Rows are points. The points of each table are mixes of a few directions, plus a little noise. How many directions does each table use, and how many do they share? Where both have some left over, give the other angles between the two spaces (their principal angles), to ten degrees, smallest first.

First (6 x 2)
[[-15   7]
 [ 18  -8]
 [ 69 -32]
 [-32  15]
 [-16   8]
 [-25  12]]
Second (6 x 2)
[[ 40   3]
 [ 17   3]
 [ 36   3]
 [ -9  -1]
 [-11   0]
 [-72  -7]]
Directions: first 1, second 1, shared 0; angles 30

First (5 x 4)
[[-48   6   6 -10]
 [ 79  -7 -10  24]
 [ 17 -21   0 -37]
 [ -4  13  -1  29]
 [-43   7   5  -6]]
Second (6 x 4)
[[-41 -27   7  15]
 [ 11   4   4  -2]
 [-42 -10 -20   6]
 [ 91  35  24 -21]
 [ 11   0   8  -1]
 [-29  -1 -23   1]]
Directions: first 2, second 2, shared 0; angles 40, 90

First (6 x 6)
[[ -6  -6   6  26 -30  -5]
 [ 21 -10  23  58 -26 -26]
 [  6 -58  -5  -3  10 -36]
 [  4   7 -13 -40  46   5]
 [-17  23 -42 -10   6   7]
 [-13  46  30 -31  -6  54]]
Second (6 x 6)
[[ 40 -35 -29  42 -47  51]
 [  3  18 -17   5  10  -2]
 [-44  29  40 -57  52 -50]
 [ -7  -6   8  20 -18 -17]
 [  6 -15   6 -10  -4  18]
 [  2   9  -9   2   6   0]]
Directions: first 4, second 3, shared 2; angles 80

First (8 x 9)
[[ 26   6 -39  -6  10 -27 -13  57 -14]
 [-44 -38  25   6 -11   8  23 -73  -1]
 [ 19   3 -33  -4  10 -22 -10  45 -11]
 [-11  10  35   3  -7  28   5 -35  16]
 [ 12  33  29   2  -3  30  -6  -1  20]
 [-44 -35  28   7 -11  11  23 -74   1]
 [ 31   3 -57  -7  14 -42 -16  76 -22]
 [ 11  21  12   0  -1  14  -5   6  10]]
Second (9 x 9)
[[-24 -43  32  -9   2 -24 -38 -23 -53]
 [ 10  25 -16  18 -22  39  37 -17  45]
 [  8  31  15  -3  15  13  14   4  33]
 [  2 -11 -49  18 -28  10  19  12   4]
 [ 10 -15   9  -8   1 -20 -63  43 -53]
 [  3  26  39  -1   3  30 -14   2  16]
 [-24 -36  32 -12   9 -24 -39  -9 -48]
 [-34 -17 -19  -2  36 -23  52  -1  34]
 [ 46  39 -41   2 -13  -6  30 -10  23]]
Directions: first 2, second 5, shared 2

First (10 x 12)
[[ 16 -37   3  31  35  43  -4  13  14 -38  -7 -29]
 [ 12 -26   2  24  25  31  -4  10  10 -28  -6 -22]
 [ -8  19  -2 -17 -17 -22   3  -6  -7  20   4  14]
 [  9 -21   1  19  19  23  -2   7   7 -21  -4 -17]
 [-11  26  -2 -22 -24 -28   2  -9 -11  26   4  20]
 [-21  47  -3 -42 -44 -54   5 -17 -18  50   9  38]
 [  3  -8   0   7   7  10  -1   3   4  -8  -2  -6]
 [ 32 -73   5  64  69  84  -8  26  28 -76 -15 -59]
 [-20  45  -3 -40 -42 -50   5 -16 -17  46   9  35]
 [-14  30  -2 -27 -28 -34   3 -11 -12  31   6  24]]
Second (8 x 12)
[[ 45 -22 -19 -18  28   1 -14  -9   9 -53   5  -2]
 [  9   3   2  -6  11  -5  -2   2  -5 -10   4   4]
 [-11  48  29 -10  32 -29   4  21 -42  13  16  21]
 [-15  24  -2 -24 -31 -30   3 -12  -8  31   4  21]
 [ 31  15 -27 -58 -21 -48 -10 -30   1 -11  13  34]
 [ -8 -46   9  59  23  63   5  19  22 -19 -17 -46]
 [-37 -57  -5  65 -38  67  11  -1  47  23 -32 -47]
 [-18  30  13  -9  -4 -20   5   5 -21  25   6  16]]
Directions: first 1, second 3, shared 1

First (8 x 14)
[[-18  16  19 -30   4   6  21 -32  23  33  -3 -47  -2  33]
 [  7  -5 -10  13  -4  -6 -13  16 -12 -17   1  19  -3 -13]
 [ 17 -17 -10  19   2   4  -3  17 -12 -16   2  36  11 -28]
 [ 18 -22   1   6  13  20  23  -2   4   8   1  28  29 -24]
 [ 25 -24 -14  27   3   6  -5  24 -16 -22   3  51  16 -38]
 [-27  34 -15   5 -29 -44 -57  22 -21 -35   0 -26 -54  30]
 [  2  -4   6  -5   6  10  14 -10   8  11   0  -1  11  -1]
 [-24  22  20 -33   5   4  20 -36  25  36  -4 -56  -7  41]]
Second (8 x 14)
[[  1  18  -3   7  -6   2   6  12   1   9   6  -1  -6   8]
 [  1   0   0   0   0   1   1   0  -1   1   0   1   0   1]
 [ -5 -95  19 -38  32 -11 -30 -70  -5 -46 -35  13  37 -44]
 [  0   2  -1   1  -2   0   1   1   0   1   1   0   0   0]
 [  1  28  -5  11 -10   3   9  22   1  13   9  -3 -11  13]
 [  6  91 -17  36 -31  11  28  66   4  43  31 -12 -35  43]
 [  0  -7   2  -4   3  -1  -3  -6  -1  -4  -3   1   3  -4]
 [ -2 -34   6 -13  12  -4 -11 -26  -2 -16 -12   4  13 -16]]
Directions: first 2, second 1, shared 0; angles 70

First (8 x 20)
[[-17   6 -33  11  48  -6  14  38 -30 -38  17 -22  25  45  -2  -1 -48 -10
  -35 -22]
 [ 25 -23  60 -38 -40  -8  -9 -61  38  56 -32  13  -7 -20 -22   0  55   7
   23  36]
 [  1  17 -29  44  -9 -26 -25  52 -25 -52   8  45 -60 -35  55   8  37  14
   20 -26]
 [ 10  -2  16  -2 -26   3  -8 -16  16  24 -15  16  -6 -25   0   3  21   7
   16   6]
 [ -2   7 -15  16   5  -3  -1  20  -5   1 -11  10  16   3   2   6 -16   3
   -9 -20]
 [ 12 -34  41 -50  34 -39  11 -29   7  33 -36 -15  58  72 -53   3  -5  -8
  -41  13]
 [-12  16 -21  17 -20  37  -2   3  -6 -35  49 -11 -57 -44  34 -13   8  -2
   33  13]
 [-16  11 -19   3   7  44  20  -5   3  10  19 -35  31   2 -14  -7 -52 -10
   -7   1]]
Second (11 x 20)
[[ -5  36 -56  48  -7  27 -12  40  -3 -34  29   8 -29 -46  22  -7 -15  19
   16 -14]
 [  7   5   3  -1 -21  22  -2 -20  26  38 -14  -1  19 -23 -23  -2  -5  12
    8  10]
 [  9 -24  65 -20 -42 -20  -4 -36  13  53 -45  34  -3 -13  15  19  46 -15
   20  -3]
 [-18 -12 -10   9  61 -60  11  60 -58 -53  -7  10  16  77  30  19 -22 -25
  -47 -49]
 [  8  22 -26  22 -13  30  -2   1  30  45 -27   5  53 -24 -38   3 -41  22
   -7 -10]
 [  3   2 -12 -23  12  32   4 -30  17 -14  42 -46 -13  -2 -36 -26  -7  11
    4  49]
 [ -2  -3  -1 -13   9   4   1 -10  -4 -23  29 -19 -24   5   0 -12   7  -1
    5  20]
 [-14   5 -29  15  35 -18   2  42 -37 -56  24  -5 -15  27  24   0 -12  -8
  -16 -18]
 [ 10   4   3  12  -3  -4   5   6  17  67 -65  21  88  11 -34  22 -41   7
  -27 -37]
 [  1 -15  22 -35  -5   8   0 -38   5 -24  42 -29 -56  -6   5 -19  40  -6
   24  48]
 [  1 -17  42 -16 -22 -19  -4 -17  -6   3  -8  17 -34  -7  31   8  46 -16
   20   4]]
Directions: first 4, second 4, shared 3; angles 40
